Each row is a point. Two turns around zero, p and q, are shown by what they do to some points. Write where each new point lands after one turn and then the other. Backwards means that the second turn is done in reverse. Each puzzle has new turns, and all numbers are rounded.

Turn p:
[-4.3 -4.4] -> [ 5.9 -1.7]
[2.1 4.1] -> [-4.6 -0.1]
[2.3 0.3] -> [-1.4  1.9]
Turn q:
[-5.9 -5.5] -> [8.1 0.0]
[0.9 1.2] -> [-1.5 -0.3]
[2.8 4.8] -> [-5.3 -1.6]
[-0.5 -0.3] -> [ 0.6 -0.1]
[ 2.7 -0.2] -> [-1.8  2.0]
Where do these land?
p, then q: [5.6 0.6] -> [-0.8 -5.6]
p, then q: [ 0.2 -4.3] -> [-4.2  0.9]
q, then p backwards: [-4.0 -0.2] -> [-3.7 -1.5]
q, then p: [-1.8  3.9] -> [4.2 0.7]

Turn p:
[-2.7  4.2  7.5] -> [-6.4  1.3  6.2]
[0.8 2.6 0.1] -> [-2.5 -0.2 -1.0]
[ 5.5 -4.7 -5.6] -> [ 5.9  2.1 -6.6]
[-1.0 -0.4 -2.9] -> [ 1.5 -2.4 -1.3]
[-1.9 -1.8  0.9] -> [ 1.5 -0.3  2.3]
[-0.7  0.2  0.0] -> [-0.1 -0.6  0.4]
Turn q:
[ 0.1  5.9 -2.4] -> [-0.4 -0.1  6.4]
[-2.4  1.1 -4.8] -> [1.5 4.4 2.9]
[-1.5  0.8  7.6] -> [-6.5 -3.4 -2.6]
[-2.3 -5.1  0.2] -> [ 0.3  2.9 -4.8]
[ 4.5 -2.0  0.9] -> [ 2.9 -3.6 -2.0]
[ 1.5 -0.8 -1.3] -> [ 2.1 -0.3 -0.1]
Where do these land?
p, then q backwards: [2.3 3.3 5.3] -> [-6.2  2.3  0.8]
q, then p: [ 2.7  2.1 -1.3] -> [0.6 3.5 1.0]
p, then q: [-7.3 -0.7 -0.8] -> [-0.1 -2.6 -6.9]
p, then q: [-1.4  2.0 -0.1] -> [-0.7  1.5 -1.8]
p, then q: [ 3.1 -6.5 -4.4] -> [ 6.6 -4.0  3.5]
q, then p: [ 0.6 -0.2  1.3] -> [ 1.4 -0.4  0.1]

Turn p:
[-2.9  0.5 -0.5] -> [-0.1 -2.2 -2.0]
[-1.4 -1.4 -4.1] -> [ 1.0  1.3 -4.2]
[-0.1  2.7 -2.2] -> [-2.9  0.5 -1.8]
[ 0.4  0.2 -2.7] -> [-0.6  1.7 -2.0]
[ 3.9 -2.0  9.5] -> [ 2.6 -1.4 10.0]
Turn q:
[1.3 2.1 3.0] -> [ 0.6  3.0 -2.4]
[4.3 2.2 3.3] -> [-1.7  3.7 -4.2]
[-1.9 -4.4  2.4] -> [ 2.8 -3.9 -2.3]
[ 2.1  1.3 -3.4] -> [-3.6  0.8  2.0]
[-5.8 -1.3 -5.4] -> [ 1.8 -3.7  6.9]
Where do these land?
p, then q: [ 6.3 -2.4  0.3] -> [ 1.0  6.4 -1.8]
p, then q: [-7.5 -0.1 -1.6] -> [-4.0 -6.2  2.1]
p, then q: [ 1.3  2.4 -6.0] -> [0.5 1.8 6.3]
q, then p: [-2.0 -0.5  2.5] -> [-0.4  3.1  0.7]
p, then q: [ 4.0 -0.4  2.3] -> [ 2.3  3.1 -2.6]
p, then q: [-2.1  1.2  2.5] -> [ 0.9 -3.0 -1.6]

Turn p:
[ 2.9  1.5  4.0 -3.6] -> [-5.3  0.6 -1.2 -3.2]
[ 4.0 -0.9  1.0 -8.2] -> [-3.7  3.5 -6.1 -4.6]
[-1.6 -0.8 -3.3  1.9] -> [3.5 0.4 0.4 2.3]
[-0.4 -2.6  1.2  3.7] -> [ 2.6 -2.2  2.9 -1.5]
[2.5 4.3 0.6 3.5] -> [-2.6  1.8  4.9  1.7]
[ 1.1 -0.4  0.1 -0.5] -> [-0.2  0.8 -0.2 -1.0]
[-8.4 -1.1 -3.5  3.1] -> [ 5.6 -4.8 -0.8  6.1]
Turn q:
[ 5.3 -3.1  1.7  4.6] -> [-4.8 -3.2  1.5 -5.1]
[-2.6  3.9  3.8 -2.6] -> [ 2.5  0.0 -5.7  2.2]
[-5.2 -0.2  3.1 -2.8] -> [ 3.6 -2.7 -2.3  4.4]
[ 5.1 -3.2 -3.5  1.1] -> [-1.5  0.9  4.9 -4.8]
[ 5.3 -2.5  0.5 -1.0] -> [ 0.6 -1.2  1.4 -5.6]
[-4.1  2.1 -2.7  0.3] -> [-0.1  2.7  0.4  4.6]
[-3.9  3.0 -2.9  0.4] -> [-0.3  3.5 -0.1  4.5]
Where do these land?
q, then p: [ 0.0  1.4 -2.8  6.7] -> [-0.4 -5.8 -0.3  4.5]
p, then q: [-2.8 -2.9  1.2  6.1] -> [ 0.1 -5.5  0.2 -5.0]
q, then p: [ 3.1 -1.5  2.5 -4.3] -> [-0.5  3.9 -2.9 -3.5]
p, then q: [-1.0  4.3  1.6 -4.5] -> [-1.1  1.2  2.4  5.8]
q, then p: [ 0.7 -1.2 -2.5 -4.0] -> [-3.6  2.0  1.1 -2.4]

Turn p:
[ 2.9  5.1 -3.6 -1.1 -4.4  2.3] -> [-4.0  3.4  3.0  3.8  3.9  2.6]
[-2.3  1.2 -3.8  2.7 -1.8  4.0] -> [ 0.4  2.5 -1.3 -0.6  6.2  0.7]
[ 0.8 -3.7  3.1  0.7 -0.6  0.1] -> [ 3.4 -2.7  0.2  1.4 -1.1 -1.7]
[4.6 1.9 6.4 7.4 5.9 4.0] -> [ 0.3 -8.9  6.5 -5.6  3.5 -2.4]
[ 5.4  0.8 -0.8  1.6 -1.5 -5.6] -> [-5.8 -3.0 -0.2  3.9 -1.7 -2.4]
[-1.0  0.6 -0.5 -1.7 -0.2 -2.3] -> [-1.1  0.9 -1.4  0.3 -2.1  1.1]
[-3.8 -3.6  1.6 -2.8 -3.7 -2.5] -> [ 3.8  0.7 -4.1  3.3 -3.3  1.9]
[-1.5 -1.3 -4.1 -3.6  0.0  1.9] -> [ 1.0  6.0 -0.6  0.0 -0.1 -0.7]
[-5.2 -1.0  1.8 -3.2  6.3 -1.8] -> [ 2.2  1.1 -2.1 -6.6 -5.5  1.1]
Turn q:
[-2.8 -4.9  0.4 -3.3 -2.7  3.8] -> [ 5.0  1.2 -3.5 -0.1  4.4 -2.4]
[ 7.6  1.2  1.5 -2.5 -2.0  2.3] -> [-1.6 -6.2  2.2  1.0  1.5 -5.3]
[-3.8  3.9  1.2  5.4 -1.4  3.9] -> [-4.0 -0.3 -2.6 -2.2  4.0  5.8]
[ 2.2  1.2 -1.5 -4.4  3.5  0.2] -> [ 1.8 -1.0  4.3  4.1 -0.3 -0.9]
[-0.3  0.0 -2.5 -2.5  0.8 -6.7] -> [ 3.3  0.7  2.1 -0.1 -6.5  0.4]
[ 1.0 -0.9  3.4 -4.2 -0.6  0.7] -> [ 2.5 -0.6  2.7 -1.4  2.4 -3.2]
[-2.2 -2.7  1.5 10.3  1.8 -3.5] -> [-7.1  6.6 -4.1 -3.2 -3.4  1.5]
[-1.8  2.2 -4.0  1.3  0.7 -0.8] -> [ 0.0 -0.3 -1.0  2.0 -2.2  4.2]
Where do these land?
q, then p: [ 0.0  1.8  0.9 -4.2  2.7 -2.2] -> [ 1.3 -4.3  3.1  1.5 -1.1  1.1]
p, then q: [-2.4  1.9  3.2  1.0  2.0 -3.0] -> [ 3.8 -0.5 -2.9  1.4  2.1 -2.0]
p, then q: [ 1.5 -0.2  2.8  2.2  0.1  2.9] -> [-1.0  2.3  1.5 -0.1  0.4 -3.8]
q, then p: [ 2.9  2.7  2.4 -1.9 -0.7 -3.1] -> [ 3.3 -1.6  0.0  2.7 -3.7  1.0]
q, then p: [-0.4 -1.0  2.3  1.6  0.9 -3.0] -> [-0.6  1.0  0.2  1.1 -1.2  3.8]
q, then p: [-1.8  3.8  0.1 -0.7  2.2  0.8] -> [ 3.0 -1.4  2.7 -1.9  1.3  0.5]
p, then q backwards: [-2.7 -0.1  2.3 -1.7 -2.7  0.3] -> [-3.0  1.0 -3.4 -1.1  0.0 -0.2]
q, then p: [ 0.5  3.7 -8.3 -0.5 -2.5 -1.2] -> [ 3.7  0.3 -0.5  4.5  5.9 -4.7]
q, then p: [  2.4 -12.6  -5.7   4.1  -1.9   8.5] -> [-11.8   2.3  -9.1  -3.8   4.2  -5.5]

Turn p:
[ 4.6  0.5 -2.5 -3.3 -0.1  1.6] -> [ 4.1  0.7  2.3 -3.0  0.3  3.1]
[ 0.7  0.0  4.6  3.2  0.4 -0.1] -> [-3.7 -2.0  2.4  2.9  0.0  0.2]
[-2.3  2.7 -0.6  1.5  1.7 -7.7] -> [-1.3  1.4 -1.6  1.7  6.9 -4.6]
[-0.5 -4.1  2.2 -7.3  0.1  9.0] -> [ 2.6  2.9 -1.4  1.0 -8.7  7.8]
[-1.9  5.8 -1.9  1.5  0.7 -1.4] -> [-3.4  2.0 -0.9 -3.6  3.5 -1.8]
[ 1.5 -0.3  0.5  3.1 -5.8 -2.9] -> [-0.2 -6.8 -1.0 -0.3  2.5 -0.8]
[-2.1 -4.5 -2.3  1.2  2.9  1.5] -> [ 1.9  1.7  0.1  1.2 -4.4 -3.8]
Turn q:
[ 0.2  3.2 -0.5  1.3  0.7  2.4] -> [-1.2  0.3  3.6 -1.2 -0.8 -1.5]
[-2.4 -3.8  3.0  3.2 -6.2 -4.2] -> [ 2.9 -3.5 -0.9  2.4  5.3  6.3]
[-0.9  0.3  4.5  2.5  1.0 -1.9] -> [-2.9 -0.5  0.9  3.6  2.9  1.2]
[ 2.9 -1.6  2.8 -3.0 -2.7 -3.9] -> [ 1.2  4.0 -3.6  0.7  3.1  3.2]
[2.0 8.2 0.7 5.7 1.9 2.9] -> [-4.9  0.7  8.4 -2.5  2.1 -3.3]
[ 0.9  1.6 -3.8 -0.8  3.3 -1.2] -> [-2.6 -0.1 -1.8 -3.5 -1.7 -2.3]
[-0.6 -8.8 -3.8 -4.2  0.1  3.6] -> [ 7.5 -1.8 -5.6  1.7 -4.6 -2.9]
[-2.0  0.9 -2.9 -4.7  1.9  2.4] -> [ 0.1  1.1 -0.9 -1.2 -6.4 -0.7]
Where do these land?
p, then q backwards: [-4.0 -0.4  4.5  0.7  1.5  0.0] -> [-1.5  0.1  3.8 -1.6  4.3 -1.2]
q, then p: [-2.3  2.4 -0.3  3.7  4.0  2.3] -> [-1.2 -1.9 -3.3  5.3  0.1 -1.4]
p, then q: [ 8.2  5.7 -5.1 -5.5 -2.3 -3.4] -> [-1.8  8.5 -2.4  2.9 -4.0 -8.2]
p, then q: [-1.8 -0.2  0.3 -1.3 -1.6  3.5] -> [ 3.2 -0.2  1.3 -1.8 -1.8  1.2]
p, then q: [-1.8 -4.6 -2.4  0.2 -3.2 -4.2] -> [ 0.9 -1.7 -4.6 -3.5  3.8 -2.6]
q, then p: [ 0.9 -4.6 -1.6 -4.1  1.1  0.4] -> [ 3.2 -2.3  0.5 -4.4  2.3 -1.5]
p, then q: [0.7 1.7 4.6 6.3 0.3 1.5] -> [-0.2 -4.1 -0.1  5.7 -0.8  4.1]

Turn p:
[-2.4 -1.6 -4.3  1.4  5.3  4.4 -3.1  2.8] -> [-2.0 -4.9 -4.5 -2.9 -0.5 -4.7  0.0  3.9]
[-0.9 -6.3 -3.8 -3.2  3.1  4.1 -0.3  1.8] -> [-1.0 -4.1 -2.9 -2.6  0.2  1.3  2.9  7.2]
[ 5.4  2.5  3.7  3.2 -6.7 -5.1 -0.6  0.7] -> [-0.9  4.5  2.5  1.1 -3.1  3.0  1.4 -9.0]
[ 2.1  1.6  0.2  5.1 -5.4  0.9  4.2 -0.6] -> [-0.1  3.0  1.2 -4.5  3.3  1.8 -0.1 -6.0]
[ 1.4  3.5  3.6 -3.6  3.7 -1.1  1.7  0.4] -> [ 4.8 -1.6  0.1  5.5  0.9 -0.5  0.5 -0.8]
[-1.5 -1.4  6.6  4.3 -5.3 -3.0  0.6 -1.0] -> [-3.0  4.9 -0.6  1.6  0.4  5.2 -4.4 -4.7]
[-1.7 -1.6 -3.5 -3.2  3.4  5.8 -3.8 -2.9] -> [ 1.1 -5.4  0.9 -3.1 -2.0 -1.8 -2.1  6.6]
[-4.0  1.1 -2.5 -4.0  0.4  0.2 -0.7  1.6] -> [ 2.2  2.1 -1.4  0.1 -1.1 -2.7  0.4  4.8]
[ 1.5  2.3 -0.1  0.0  1.5 -6.2  2.0 -2.8] -> [-1.0  1.6  4.6  4.7  2.0 -1.8  1.6 -1.8]
Turn q:
[ 0.0 -1.4  4.5  3.0  1.5  1.7 -1.4 -5.8] -> [0.9 1.0 0.1 5.1 1.6 4.1 0.3 4.9]
[-0.3 -3.7 -2.8  2.1  3.2  0.1 -3.4  4.1] -> [-5.4  0.2 -2.0  0.6 -1.2  2.2  2.6 -4.3]
[ 1.9  5.2 -2.0  1.2 -4.5 -0.4  1.7  2.7] -> [ 1.4 -4.6  3.1 -1.0 -2.3 -4.0 -2.9 -1.8]
[-2.8 -3.3 -0.3 -3.5 -7.4 -1.8  1.3 -0.1] -> [ 6.7  1.4 -3.6 -3.3 -3.7  0.4 -1.7 -1.7]
[-1.6 -1.5  2.0 -3.6 -4.8  4.3 -0.3 -2.6] -> [ 5.3  1.9 -4.8  2.4  0.0 -1.9 -2.1  1.2]
[ 6.5  3.3 -3.8  2.4  3.0 -0.3  1.6  0.8] -> [-6.0 -0.7  5.6 -0.1  0.0 -2.0 -3.5 -0.4]
[ 0.2  4.5  6.1 -5.1  2.9 -6.9  2.2  3.8] -> [ 0.9 -4.5  1.1 -9.0  7.1  0.3  1.2  2.1]
[-3.8 -4.8  0.5  2.0  3.0  0.2  2.9  2.3] -> [ 0.8  3.1  0.7  0.5  1.9  3.4  4.1 -4.6]
[-0.1  1.6 -4.4  1.4  3.0  3.0 -4.5 -5.2] -> [-4.7  2.2 -0.2  4.5 -3.4 -2.5  2.0  4.5]
Where do these land?
p, then q backwards: [-0.9 -2.3 -0.3  5.3 -2.6 -5.7  1.2 -2.7] -> [ 4.0 -2.6 -3.2  1.3  6.6  1.1  1.6  1.1]
p, then q: [ 2.8 -0.6 -4.2 -4.5  0.2  4.0  1.1  2.1] -> [ 0.5  2.7  0.4 -3.4  2.9 -0.6 -4.9 -4.0]
q, then p backwards: [-1.1 -4.8  7.7  6.8 -4.3 -2.1  2.7 -1.8] -> [ 4.1 -1.2  8.6 -6.4 -1.9  2.7  3.4 -2.7]
p, then q: [ 2.7  4.7 -1.2 -2.1 -0.8  3.0 -2.8 -1.6] -> [ 1.3 -0.7 -2.1 -2.2  0.1  2.8 -5.7  1.8]
q, then p backwards: [-0.8 -1.9  5.7  0.5 -3.0 -7.2  3.3 -1.3] -> [ 2.2 -1.5  1.6 -4.3 -4.1  7.0  2.9 -2.8]
q, then p: [ 4.3  3.1 -3.1 -1.9  6.2  3.2 -2.5  4.3] -> [-4.0  3.7 -0.9  4.7  2.2 -3.8 -3.7  5.4]
q, then p: [-1.1  3.3 -3.3 -1.1  3.1  3.3  2.7 -0.7] -> [-0.7  2.9  0.4  5.5  2.0 -1.5 -0.6 -2.5]
p, then q: [ 1.0 -0.9 -4.2 -3.4  2.4  3.1 -4.1  0.2] -> [ 2.3  0.1 -2.4 -4.0 -0.4  2.0 -2.8 -4.9]
p, then q: [-2.0  2.8 -2.7 -1.3 -0.9  2.1 -2.1  4.9] -> [-0.4 -0.4  1.2 -5.1 -3.4 -2.2 -3.1 -0.6]
q, then p: [-4.8 -3.2  5.5  1.7 -0.4 -3.6  0.5 -3.3] -> [ 4.7 -4.7 -2.1 -4.1  2.3  1.8  3.3 -2.4]

Turn p:
[ 1.6  1.1  0.2  8.4 -2.6 -4.9  3.1  4.2  3.9] -> [ 0.2 -2.3  4.1  2.2  2.6 -8.2  4.7 -0.6  4.9]
[-5.9 -2.1  2.1 -1.2  0.5  2.4  2.8 -1.3 -1.3] -> [-2.1  4.2  2.1 -1.5  1.2  3.3  2.3 -0.8 -3.8]
[-0.9  1.9  3.5  1.3 -9.4  2.2  0.6  4.5  4.6] -> [ 0.7 -3.5  5.6  2.3 -5.4 -3.5  6.4  3.4 -3.0]
[ 5.1 -5.6  0.4  0.8 -0.5  0.0  0.5 -0.8 -0.6] -> [ 0.0  1.8 -5.5  3.3 -0.2 -0.3  2.5  1.5  2.5]
[-3.3  0.9 -3.0 -2.7  0.7  0.0  1.3 -5.8 -5.7] -> [ 0.8  4.1  1.0 -0.3 -0.6  6.3 -3.5 -5.1  0.1]
[ 0.7 -2.3 -3.4  0.4  5.7  2.5  3.0  1.2 -0.8] -> [-0.7 -0.7 -3.0 -2.8  5.3  3.8  1.5 -0.2  2.4]
[ 1.8  2.4 -4.2 -1.0  4.3 -0.6 -7.2 -0.4 -5.9] -> [ 4.5 -0.6 -1.8  0.0  2.3  2.9 -9.5  1.6  1.9]
[ 1.6 -2.7  2.0 -4.8  6.0 -1.3  0.3  1.4 -3.8] -> [ 2.5  3.5 -6.4 -4.4  2.4  0.5 -1.6  0.2 -1.7]
[ 1.2  3.0 -2.5 -4.7 -0.5 -0.5  0.5 -3.2  0.3] -> [ 0.0 -1.6 -1.2 -1.9 -4.3  2.3 -2.5 -3.5  0.5]
[ 2.5  3.8  6.2  4.3 -5.1  1.8 -1.3  0.2  5.6] -> [-1.9 -5.5  2.2  5.7 -2.4 -6.1  2.6  0.7 -4.3]
[-4.4 -0.2 -1.2 -0.8  0.8 -1.6 -3.6  0.0  3.6] -> [-3.9  0.7  3.0 -2.6 -0.9 -0.9 -3.2  2.7  0.3]
Turn q:
[-4.2 -3.8 -1.5 -3.0  0.9  2.1  1.4 -0.6  0.6] -> [ 4.3 -1.0 -1.9 -0.5  2.3  4.2  0.5 -2.1 -0.6]
[ 1.2  0.8 -0.7 -2.8 -3.3 -0.6  1.4  5.6  3.0] -> [-0.3 -2.4  0.1  2.7  3.2  0.8 -2.1  5.9 -0.5]
[ 2.0 -3.2 -2.6 -1.5 -1.1 -4.6 -1.9 -1.4  1.7] -> [ 1.9  2.6  3.5  3.7  2.4 -0.7 -2.8 -1.4  1.5]
[ 1.7 -2.1  4.5 12.0  0.1  4.3 -0.7 -0.7  2.8] -> [-1.8 -4.8  3.8  2.9 -9.3 -2.0  6.4 -2.2 -3.5]
[ 0.4 -0.5 -5.1 -1.9  2.8 -9.1 -1.3  3.4  2.5] -> [-1.3  1.8  4.4  2.9  2.1  3.6 -7.3  0.7  6.1]
[ 1.2 -3.2 -2.9  2.6  0.4  5.6  1.9  1.0 -0.8] -> [ 2.4  1.5 -1.3  2.1 -3.6  3.5  3.8  1.4 -2.8]
[ 1.1  0.7  0.8 -3.9  2.3  2.3  1.9 -1.4  0.8] -> [ 3.5  0.5 -0.3 -3.9  1.0 -0.1  1.0  2.1  0.8]
[ -1.4   0.8   7.5   1.1   1.8  -0.6  -1.6  -1.6 -10.9] -> [-2.6  1.3 -5.7 -6.1 -4.8 -4.8 -4.3 -5.3 -4.1]
[-0.6  5.2  0.8 -0.4 -1.9 -5.3  1.6 -2.0 -1.9] -> [-5.8  1.7  1.6 -3.2  3.6 -2.0 -2.0 -0.7  0.1]
[-1.5  5.4 -0.8 -2.3 -1.9  5.8 -2.6 -2.4  2.2] -> [-0.2 -1.0 -4.2 -0.9  3.3 -2.5  6.6  1.5  3.1]
Where do these land?
q, then p backwards: [ 2.0 -2.6  3.1  4.5 -5.0  2.7 -5.1 -0.7  2.3] -> [ 4.3  2.5  5.4  4.0 -5.3 -0.2  0.9 -0.7  2.3]
p, then q: [ 0.1  0.4 -0.2  6.6  4.1 -3.1  3.8  3.5 -1.7] -> [ 2.1  0.1  6.1 -5.3 -2.4  1.1 -1.9  0.0  4.5]
q, then p: [-3.8 -1.5 -2.2  6.4  1.8 -3.5 -2.0  0.5 -3.8] -> [-4.0  0.8  5.2  5.1 -2.1  3.7 -1.6 -1.0 -2.2]
q, then p: [ 2.4  3.5  3.8 -3.7  3.8  6.0 -0.3  1.3  0.2] -> [ 2.7 -1.0 -2.2 -5.1 -4.7 -0.9  3.1  2.2  4.6]
p, then q: [-1.3  3.9 -4.7  0.7  2.8 -6.2  1.9  0.4  3.2] -> [ 4.8 -2.9  3.2 -1.1  4.7 -2.9 -1.5 -3.0  3.7]
p, then q: [-3.2 -2.2 -1.5 -2.4 -4.6  4.4  2.1 -4.5  0.4] -> [-1.8 -2.5 -3.8 -1.2  1.1  0.1  5.9  0.1 -5.2]
p, then q: [ 0.2 -1.5  7.2  6.0 -1.3 -1.6 -1.0 -6.0 -6.7] -> [-9.2  3.6  2.2 -2.2 -6.4 -2.2  2.8 -3.2  2.3]
q, then p backwards: [ 3.7  1.6 -1.9 -5.4 -0.5  1.9 -0.8 -2.5  5.3] -> [ 0.4 -2.7 -1.2  4.6 -0.3 -1.9  0.3  6.9 -2.4]
p, then q: [ 3.7 -1.4 -3.1 -0.5  3.0  0.3  1.2  4.2 -2.1] -> [ 4.1  1.7  2.2  1.0 -0.4  2.4  0.3  4.4  2.6]
q, then p: [-2.6  3.5  1.3 -3.2 -3.3 -6.0  1.6  0.2  2.3] -> [-3.3  3.0 -1.8 -3.9  4.1 -0.8 -4.0  2.6 -2.6]
q, then p backwards: [-2.3 -5.1 -0.3 -3.2  3.5  0.8  0.9  2.8 -0.9] -> [ 2.2  2.3 -2.5 -3.6  0.7  1.9 -1.8 -0.2 -5.2]
p, then q backwards: [ 1.3  1.4 -1.4 -5.8 -4.2  4.3 -2.3  0.9  1.5] -> [ 0.3 -1.9  2.1  3.3  3.9  3.7  2.8  5.2  0.2]
